Rows are points. To make a cloud, some directions were put in groups of two or more. Within a group, all points are equally far from the middle, so they leave a hole (a ring in 2 directions, a hollow ball in 3). The other directions are filled evenly. Then the cloud was stretched, turned, moved and blurred a little. Count the holes, and give their numbers of directions, smallest first.
(in the rows, 128 means zero)

Cloud:
[[123 140]
 [127  54]
 [ 71 134]
 [170 159]
 [118  97]
 [183 110]
 [159 107]
 [196 123]
 [165 150]
 [161 138]
 [162 184]
 [134  76]
 [101  96]
 [ 96  76]]
Holes: 0

Cloud:
[[151  84 151]
 [133 185  95]
 [ 89 172 100]
 [138 166 163]
 [112 156 162]
 [175 115  75]
 [164 176  93]
 [139  90  82]
 [109 109  79]
 [ 82 169 109]
 [196  98  95]
 [186 167 145]
 [134 139  68]
 [183 130 165]
 [129 119  69]
 [ 94 136  80]
 [152 152  72]
 [109 151  74]
 [174 178 138]
 [103 114  79]]
Holes: 1 (3)

Cloud, 31 rows:
[[155  82 101  86]
 [154  30 125 141]
 [153  53 183 101]
 [ 82 108 200 163]
 [171 143  86 121]
 [ 86 126 110 171]
 [ 85  93 122 173]
 [ 84 100  77 104]
 [ 99 109 195 143]
 [ 98 131 118 120]
 [159 190 171 127]
 [104  64 177 132]
 [ 98 140 161 139]
 [156 152 102 144]
 [114 125 165 203]
 [ 68  82 156 110]
 [ 91 175 155 148]
 [159  47 108 148]
 [169  94 205 131]
 [143 131 186 147]
 [146 156  88 124]
 [ 91 126 155 137]
 [133 208 104 139]
 [132  84 116 152]
 [135  49 105 135]
 [ 84 119 120  63]
 [149 157  91 110]
 [130 188 165  88]
 [169  91  99 148]
 [126 173  97 131]
 [161 135 173 120]]
Holes: 0

Cloud, 55 rows:
[[146  57 171 118 112 123]
 [108 111  53 142 111 157]
 [134 131  88 106 176  53]
 [110  76 147 143 175 132]
 [204 150 179 126 146  98]
 [182 146 129 141  66 138]
 [ 98  86 103 117  93  68]
 [116  60 166 147  75 145]
 [ 87  95 168 168 121 153]
 [191  76 163 135 114 145]
 [107 100 143 139 164 195]
 [161 104 171 197 125  98]
 [ 88 153 118 189  59 108]
 [156 142 130  82 142 128]
 [ 96 101  79 194 130 160]
 [145  76  92  95 174 104]
 [138 179 128 192 136 126]
 [161 133  96 187 154  85]
 [165 122 102 125  64  43]
 [182 102 165  91 180 125]
 [155  66 103 132 113 155]
 [206  95 147  99  56 120]
 [129 109  71 131 132  74]
 [ 90 146 140 106 164  75]
 [ 55  89  96 140  94 127]
 [172  79 188 159  90 136]
 [110  90  86  92  62 121]
 [202 166 144 144 154  95]
 [186 150 133 139  87 133]
 [138 138 128 101 111  45]
 [172  96  89 159  87 155]
 [157 144 126 153  88  46]
 [163  70 136 196  92 125]
 [ 99 158 150 156 115  82]
 [ 85 147  90 136 118  86]
 [ 82  77 139 143 129 162]
 [ 91 128  68 194 157 140]
 [113 186 126 151 162  87]
 [129  72 105 193  87 128]
 [148  86  79 166 169 129]
 [138 103  71 120 107  75]
 [145 119  98 205 156 149]
 [133 134 172 187 107 178]
 [124 130  95  91 134 165]
 [159  72 122  85 105 125]
 [ 97 150 121 139 177  62]
 [180 122 142 155 157 173]
 [ 67 130 149 108 178 114]
 [173 151 122 168  61  89]
 [ 86  90  96 105 147 117]
 [ 89 106 129 113 136  69]
 [187 110 141  90  95 125]
 [160  53 108 171  92 129]
 [105  87 104 130 138 190]
 [181 135 180 145  66 132]]
Holes: 1 (4)

Cloud:
[[ 83 190  72 112  93 172 104 194]
 [145 160 112 136 107  91 145 107]
 [140 101  87 101  69 154 139  43]
 [ 73 125 135 174 161 158 137 134]
 [158 114 173  86 199 209  95  90]
 [113 110 110  99 185 123 101 117]
 [159 104 166 111 123 116  86 168]
 [ 88 188 104 101 185 206 143 124]
 [148  90  76 192 163 100 158 112]
 [156 129 110 157 206 157 157 125]
 [148 153  58  97 142 107 157  77]
 [ 55 123 132 149 134 166 227 132]
 [ 84 201 168 117 101 143 132  59]
 [ 73 193 124 111  82 149 135 155]
 [ 53 123 117 152  74 179 142 108]
 [111 141  99 130 122 190 162  44]
 [143 132 153 132 116  71  93 108]
 [121 151 171  53 108 122 127 115]
 [ 94 124 185 118 144 229  76 116]
 [111 118 120 174  68 126  82 154]
 [ 88 163 115 217 116 131 144  98]
 [115 136 196 153 119 138 174 151]
 [ 43 206 172  89 110 120 136  47]
 [100 132 132  96 140 203 128  78]
 [147 130 117  99 127 194 156 159]
 [118 133 165  91 166  90 160 147]
 [148  90 117  82 125 181 100 114]
 [ 92 162 196 106 130  88 134 123]
 [131 174 112  80 132 143 171 158]
 [126 119 122 127  98  92 150 174]
 [152 132 209 121 135 116 111  74]
 [ 61  87 109 154  97 163 121 173]
 [102 164 168  74 116  95 139 133]
 [151 172 146 120 146 168 159 162]
 [175 122 113 137 166  96 135 113]
 [144 166  77 112  53 111 120 111]
 [ 75 175 150 104 129 197 110  63]
 [146 150 144  94  60 155  52  80]
 [ 86  91  61  77  77 160 116 159]
 [136 176 119  90 113 107  78 134]
 [ 51 140  78 148  90 114 124 155]
 [178 110  85 149 144 111 137 138]
 [137 144  62  94 140 117 155  86]
 [131 144 164 105 164 114 172  99]
 [151 153 105  93  95 206 167 129]
 [110 142 129 139 102  84  79 132]
 [173 117  74 124  70 196 147  94]
 [110  98  68 107  55 160 156  83]
 [139 119 141  70 165 136 126 110]
 [158 185 177 132 166 138 151  82]
 [ 76 185 129 171 192 163 142 149]
 [136  96  97 162 110  71 166 176]
 [113  87  68 100  86 136 152 182]
 [ 67  88  69  96  64 160 130 156]
 [152 120 118 201  78 121 133 157]
 [ 74 142 154  52 148 147 172  70]
 [124 194 139 177  99 180 129  68]
 [ 47 157  78  85 132 112 114 142]
 [ 83 105 191  48 131 177 162 147]
 [190 126 126 161 102 145 128  85]
 [151 120 111 142  77 124 114 183]
 [144 143 168 107 118 152  99 172]
 [100 143  91 153 105 223 143  86]
 [148  85 140 130 132  95 133 149]
 [ 53 199  78 138 102  94 148 107]
 [100 142 122 151 167 139 104  65]
 [ 81  87 112 176 128 100 136  70]
 [126 152  99 105  75  94  98 158]
 [ 51 165 120 211 116 100 175 142]
 [ 46  95 126 194 134  97 154 127]
 [ 34 156 143  69 141 126 126  81]
 [163 108  93 123 141 113 132  97]
 [157 143 107  84 113  90 119 100]
 [ 92  69 123  92 121 121 121 128]
 [ 35 130 118 154 102  95 132 141]
 [100 200 159 148 111 128 179  96]
 [152 178 148  92 123 154  88 135]
 [159 146  83  67 132 127 128  90]
 [135 172 199 123 153 110  89  64]]
Holes: 1 (2)

Cloud, 94 rows:
[[106  91 159 102 161 159  84 148 161]
 [107  85  87  83 197  90 144 115 120]
 [ 81 115 159 152  98 125 113 122 106]
 [167 147 171 180 110 122 108 191 113]
 [161 111 139  82 159 138 150 157 152]
 [136 170 100 136 160 143 158 185 112]
 [126 144 146 144 235 133  81 164 130]
 [116  74  99 102 112 129 140 127 203]
 [128 134  65  45 154 140 174 108 128]
 [132  96 166 130 166  75 130 129 191]
 [138 127 115  93 108 163 152 153  85]
 [119 119 147  78 199 104 155 139  67]
 [ 97  85 101  80 175 120 164  70 105]
 [106 120  84 114 142 158 125 144 117]
 [153 147  98 109 219 118 107  72  85]
 [ 77 151  93  96 105 102 148  41 171]
 [116 170 138 104  89 122 183  68 148]
 [182 150  74 160 180  85 148 165  64]
 [165 170 114 136 130 159 122  86 165]
 [121  94 139 107 202 106 118 136 202]
 [108 152 160 160 123 115 144 127 214]
 [178 166 192 143 176 141  88 183 111]
 [133 143 160  76 167 152 136  89 150]
 [144 162 135 157 124  83  38  86  98]
 [121 112 136  76 165 111 195 122  67]
 [114 128 154 140 215 156  82 155 127]
 [124 171 142 159 111 127  78 125 220]
 [ 86  75 128 134  58 102 127  97 191]
 [120 114 140 136 177 133 182  88  74]
 [117 177 142  90 164 101 159 138 206]
 [155 152  93 203 130  67  83 109 114]
 [148 107 168 163 195 107  54 104 199]
 [145 157 151 172 207 125 100 166 164]
 [ 75 111 143 134 233 120  86 111 169]
 [134 100  64 149  82  99 127  76 187]
 [186 157 117 205 129 108 130 131 133]
 [108 164 106 123  87  88  61 142 172]
 [147 138 182 136 190 156 110 178 164]
 [134 136 109  53  91 142 167  83 121]
 [118 139 128 158 220 131 156 102  98]
 [ 87 112 168 112 145 107  49 137  94]
 [128 152  85 141 141  60  76 118  64]
 [142 100  78 178  97  56 100  68 122]
 [145 113  86 172 205  88 116  68 153]
 [123 180  83 151  98  95  87  93 185]
 [ 61 144 176 124 124 123  51 107 154]
 [ 86 118 106  96  97 146 161  51 124]
 [161 123 179 152 192  86  86 140 185]
 [145 122 163 124 192 142 102 103 194]
 [144 191 111 144  93 116 126 113  49]
 [ 70  80 107  81 101  97 132  82 112]
 [145 108  93 139  50  95  94 109 123]
 [ 78 108  89 114 146 156 132 129 130]
 [ 81 173 105 132  98 116  68 111  93]
 [150 158 102 148  44 111 166  92 141]
 [ 93  90 168 151 166  75 132 149 127]
 [106 108 114 113 237  81 106  72 150]
 [124 174 117 148 220 114  83 144  97]
 [137 107 169 163 137 120 138  82 110]
 [ 95 183 174 106 109 180  98 119 160]
 [147 165 131 128 147  95 169 100 204]
 [119  91  95 138 117 102 149  74 216]
 [127 167 124 141 183 167  94 106 127]
 [136 158 169 156 108 106  43 152 117]
 [124 122  72 154 115  64  90  65  60]
 [114 116 102  59 184 121 118  75 109]
 [150 150 168 170 127  81  83 185 106]
 [125 132  46  82 114 154 135 112 123]
 [116 146 130 162 104 151  92 141 210]
 [176 108 187 138 185 124 154 192 148]
 [112 169  93 157  73  90  98 124 111]
 [182 145 101 156 154 134  93  77  83]
 [118 141 194 139 138 146  54 133 160]
 [105 133 117  90 209 117  72  59 121]
 [110  88 106 139 104 165 106  87 150]
 [138 119 138 129  69  96 144 164 121]
 [137 131 143  94 193 132  45 114 116]
 [130 105 158 166 191 117  85 175 170]
 [157 152 110 140 192 141  70  75 124]
 [101  81 153 102 116 149 119 127 121]
 [ 64  87 169 110 158 103 126 107 128]
 [133 178 179 147 180 135 109 171  44]
 [136 112 173  99 126 157 173 163 194]
 [158 158 159 172 131 100  67  93 163]
 [152  89  94  84 125 129 129  93 161]
 [ 87 173 158  44 145 144 141 120 141]
 [133 152 111 130  77 147  30 127 148]
 [160 157 113 139  93 164 128 143  83]
 [135 198 162 164 126  91  96 142 128]
 [181  89 123 134 163  95 100  74 149]
 [ 96  79 171 103 116 133  90  85 202]
 [ 77 107 156 133 148  96 151 119 200]
 [122  51 167 128 167 130  82 120 160]
 [134  69 104 137 202  95 156  93 169]]
Holes: 2 (3, 4)

Cloud, 94 rows:
[[121 122 102  95  57 117 195 100 131]
 [ 90  89  73 101  97 129 119 140 152]
 [132  85 130 169 123 140 149 119  56]
 [116 159 152 103 110 160 138 124 192]
 [124  93 165  93  75 160 154 119  96]
 [113 166 153 115 120 112 185  69 151]
 [131 162 207  97 142 164 118 169  78]
 [137 117 139  51 140 135 210 190 152]
 [139 118  83 215 119  78  58 112 162]
 [122  67 146 119  63 105 175  97  95]
 [105 141 198 107 159  83  92 202 158]
 [ 81 118 128  85 121 106 160 111 106]
 [202 110 117 139 112 128  88 120 155]
 [159 113  78 120  93 121 145 100  93]
 [129  65 142 169 110 144 147  75  58]
 [139  64  41 153 117 100 191  76 136]
 [ 93  80 123 125  98 162 134 159 161]
 [ 69 142 167  79  70 154 101 136 154]
 [141  85  92 127 127 195  83 132 136]
 [167 148 171 154 111  86 133  67 104]
 [126 112 136  97 109 179 165 174  84]
 [154  91 138  99 166 158 130 122  95]
 [124 154  75 146  85 192 200 107 112]
 [123 141 117 102 125 101 218  74 125]
 [149 109 140 125 153 133  66 192 109]
 [121 147 130  75 185  83 101 171 193]
 [121 158 150 158 186 178 151 116 133]
 [117 129 159  70 150 159 106  87  77]
 [114 152 104 147  95  97 182 184 154]
 [ 99 165 129  27  76 133 105 154 124]
 [203 132 121  94 120 118 173 117 122]
 [121 164 141 124 185 144 139 194 159]
 [ 54 173 179 100 109 128 106 180 129]
 [120 138  85 126 110 157 174 189  86]
 [157  70 173  94 105 121 153 139 128]
 [120 149  63 166 134 130 124 165 119]
 [ 71 158 164 104 170 166 156 205 136]
 [199 148 104 124 138  96 133 148 119]
 [105 108 119 145  76 122  82 199 143]
 [131 133  72  81  98  95 190 115 154]
 [121 153 139 136 172 140 180 185 160]
 [130 118 134 146 115 111 198  37 140]
 [179 189 128  93 133 113 118  88  98]
 [116  84 106 110  65 135 112 119 128]
 [114 156 177 122 178 188 102 128  84]
 [ 87 142 133 116  89 107 111 229 137]
 [127 105 146 109 164 127 100 133  76]
 [105  88  98 185 147 107  37  83 111]
 [110 157 115 124 211 154  46 189 148]
 [127 122  77 159 117 149 130 161  89]
 [ 80 103 144 113 152 128  78  95 138]
 [101 143 140  88 166 134 173 130  46]
 [113 111  89 110 130 197 112 179 130]
 [104 177  58  78 104  98 113 144 189]
 [140 112 140 128 210 150 138 103 114]
 [134 137 164  82 108  92 146 119 193]
 [126 100 127 106  51 129 162  75  99]
 [158 172 175  84 109 132  89 188 163]
 [185 127 113 143 151 134 165  54  98]
 [116 125 103 166 182 170 106 171 177]
 [ 70 169 113 107 167 123  39 193 132]
 [ 59 147 144 146 140 171 115 159 114]
 [182 150 126 140 140 188 135  75 113]
 [194 104 143 148 161 106  72 102 133]
 [140 130 165  46 144 102 177 147 158]
 [ 95 153  84  72  83 101 152 137 159]
 [105 116 131 178 196 191 126 161 119]
 [ 85 145 136  92 198 151  46  97 126]
 [177 114 136 110  69 118 134 119 185]
 [ 76 164 102  96 105 215 174 160  98]
 [ 77 167 120  73 105 198 180 187  99]
 [ 81 157 111 112 178 161  74 222 146]
 [ 86  83 112 170 155 109  59 102 122]
 [ 79 119 118 179 155 165  78  81  91]
 [180  83 207 128 128 118 163 103  97]
 [ 85 149  93 158 124  94  71 107 153]
 [144  93 145 153 113 187  95 147 124]
 [ 85  96 122 112  97 210 144  97 136]
 [158  99  71 154  95 124 109 104  98]
 [ 70 114 123 139 123  67  50 166 162]
 [109 119 183 124 112 127 171 181 180]
 [132 127 157  95 176 138  89 139  82]
 [ 93 170 239  78 148 117 106 127 121]
 [101 112 144 179 140 171 109 147  84]
 [ 93  56 103 136 146 143 109 116 170]
 [168 171 173 122 154 142  91 118 122]
 [159 120 101  94 118  72 113  77 189]
 [115  89  77 189 124 145  23 160 133]
 [186 135 152 145  92  74 107  64 105]
 [109 137 105 111 199 121  69 193  91]
 [182 188 144  61  92 143 178 114 117]
 [121 168 156 115 132 106 155 149 182]
 [166 110 150 116  89  64 199  74  97]
 [164 122 187 111  84 173 182 140 129]]
Holes: 2 (2, 3)
